Each row of a before or after table is a point. One or more steps were done to the points. Then noise was added and the rows were shuffled. The steps act on columns, c1 being the first. Write out the steps. A step turns or swaps two columns, mirrors them in a line or flattens them onto one, adds a multiple of one to another, or multiplies or shifts one. Angles are multiples of 10 degrees, from the lower column toward the higher: turns from -170 to 170, lines from 10 to 170 but not 90. Use the fewest steps. Two steps may share a column if one is a turn and the other turns, adds or multiplies; they go together, in the order done. Otherwise the lowest column goes first.

Before, 8 rows:
[[-0.04 -0.34 -0.30]
 [ 0.21  0.19  0.28]
 [-0.22  0.06 -0.10]
 [ 0.25  0.39 -0.13]
 [ 0.49  0.31  0.22]
 [ 0.38 -0.12 -0.11]
 [-0.02 -0.16 -0.40]
 [-0.24 -0.30 -0.27]]
After:
[[-0.32  0.09 -0.12]
 [ 0.58 -0.14 -0.06]
 [-0.33 -0.30 -0.27]
 [ 0.29  0.16  0.29]
 [ 0.77  0.31  0.25]
 [-0.09 -0.35 -0.32]
 [ 0.37  0.41 -0.11]
 [-0.02 -0.15 -0.38]]
Steps: multiply c1 by 1.6

Before:
[[ 0.30 -0.11 -0.05  0.33 -0.05 -0.26 -0.68 -0.08]
 [-0.16 -0.42  0.14  0.09  0.07  0.02 -0.25  0.43]
 [ 0.22 -0.05 -0.09 -0.01  0.09 -0.16 -0.52  0.31]
 [-0.27  0.32 -0.22 -0.09  0.08  0.27  0.12 -0.16]
 [-0.29  0.22 -0.36  0.18  0.33 -0.04  0.32 -0.24]
 [ 0.61  0.04  0.29  0.46  0.13 -0.07 -0.39 -0.14]
 [ 0.26  0.11  0.35  0.37 -0.12 -0.35 -0.59 -0.16]
 [ 0.03 -0.09 -0.05 -0.08 -0.04 -0.13  0.33  0.05]
 [-0.23  0.31 -0.33  0.23 -0.02  0.05  0.15  0.26]
 [-0.03 -0.11  0.27 -0.12  0.29 -0.26 -0.11  0.47]]
After (10 x 8):
[[ 0.13 -0.82 -0.34 -0.42 -0.13 -0.36 -0.60 -0.17]
 [ 0.01 -0.52 -0.43  0.12  0.30 -0.26 -0.11  0.47]
 [-0.22  0.33  0.56  0.17  0.08  0.26  0.13 -0.16]
 [-0.19 -0.08 -0.54 -0.02  0.06  0.01 -0.25  0.42]
 [-0.33  0.67  0.63 -0.07  0.32 -0.04  0.33 -0.23]
 [ 0.05  0.15 -0.01  0.06 -0.04 -0.15  0.33  0.04]
 [-0.29  0.57  0.68 -0.15 -0.02  0.06  0.16  0.26]
 [ 0.17  0.16 -0.03 -0.41 -0.04 -0.27 -0.67 -0.08]
 [ 0.42 -0.66 -0.33 -0.65  0.13 -0.06 -0.39 -0.14]
 [ 0.19  0.22  0.07 -0.07  0.08 -0.16 -0.52  0.30]]
Steps: mirror c1 and c4 in the line at 170 degrees; multiply c3 by 2.5; turn c2 and c3 by 120 degrees

Before, 12 rows:
[[-0.14 -0.16 -0.02  0.09 -0.10 -0.39 -0.21  0.06  0.43 -0.09  0.09  0.37]
 [-0.07 -0.21 -0.28  0.28 -0.63 -0.18  0.00 -0.44  0.01  0.11 -0.11  0.21]
 [-0.34 -0.34  0.07  0.24 -0.27  0.34  0.36  0.12  0.46  0.20 -0.29 -0.02]
 [ 0.38 -0.05 -0.04 -0.29  0.32 -0.62  0.03  0.68 -0.16 -0.30  0.11  0.54]
 [ 0.23  0.21 -0.11  0.36 -0.45 -0.03 -0.12 -0.30  0.17  0.16  0.23  0.17]
 [ 0.27 -0.18 -0.39  0.25  0.14  0.30 -0.38 -0.19 -0.14  0.08 -0.02 -0.17]
 [ 0.21 -0.48  0.33  0.03 -0.38 -0.04 -0.40  0.40 -0.33 -0.26  0.42 -0.03]
 [ 0.01 -0.24  0.17  0.12 -0.43  0.28 -0.31 -0.34 -0.29 -0.51  0.63 -0.16]
 [-0.31  0.30 -0.29 -0.05  0.03 -0.10 -0.42 -0.19 -0.16  0.14  0.28 -0.11]
 [ 0.14 -0.35 -0.19  0.38 -0.20 -0.42  0.20  0.02  0.01  0.08  0.70  0.52]
 [-0.05 -0.20 -0.02 -0.04 -0.06  0.65 -0.22 -0.02  0.14  0.31 -0.23  0.27]
 [-0.18  0.44 -0.03  0.61 -0.22  0.14 -0.57 -0.32 -0.32 -0.10 -0.03  0.30]]
After:
[[ 0.07  0.34 -0.40 -0.20 -0.07 -0.03 -0.38  0.47 -0.48  0.03 -0.01 -0.18]
 [ 0.34  0.25 -0.19 -0.38  0.27  0.18  0.23 -0.50 -0.24  0.13 -0.72  0.54]
 [ 0.23  0.04 -0.25 -0.19  0.62  0.41  0.01 -0.02 -0.27  0.17  0.18  0.24]
 [ 0.17 -0.03  0.00  0.09  0.06 -0.28 -0.22  0.51  0.06  0.32  0.21  0.28]
 [ 0.45 -0.25  0.13 -0.19  0.33 -0.25  0.32  0.20  0.50  0.16  0.26 -0.05]
 [-0.30 -0.37 -0.07 -0.53  0.29  0.18 -0.53  0.13 -0.36 -0.11  0.08  0.29]
 [-0.25  0.17 -0.07 -0.28  0.57  0.27 -0.12  0.08  0.07  0.16 -0.26  0.17]
 [-0.13 -0.48 -0.32  0.07 -0.05  0.21 -0.46  0.00 -0.43  0.09 -0.26 -0.07]
 [ 0.37  0.36  0.30  0.02  0.37 -0.38 -0.39 -0.19  0.02 -0.19 -0.44 -0.03]
 [-0.07  0.38 -0.04  0.21 -0.42 -0.24 -0.05 -1.00 -0.23 -0.33 -0.12  0.53]
 [ 0.16 -0.05  0.01 -0.06  0.13  0.17 -0.21 -0.52  0.39 -0.16 -0.11  0.38]
 [ 0.26  0.09  0.12 -0.02  0.42  0.15 -0.30  0.47 -0.17 -0.50 -0.60 -0.21]]
Steps: turn c1 and c2 by 110 degrees; add 1 times c3 to c9; turn c4 and c5 by 170 degrees; turn c6 and c8 by 120 degrees; add -0.3 times c12 to c8; multiply c11 by -1
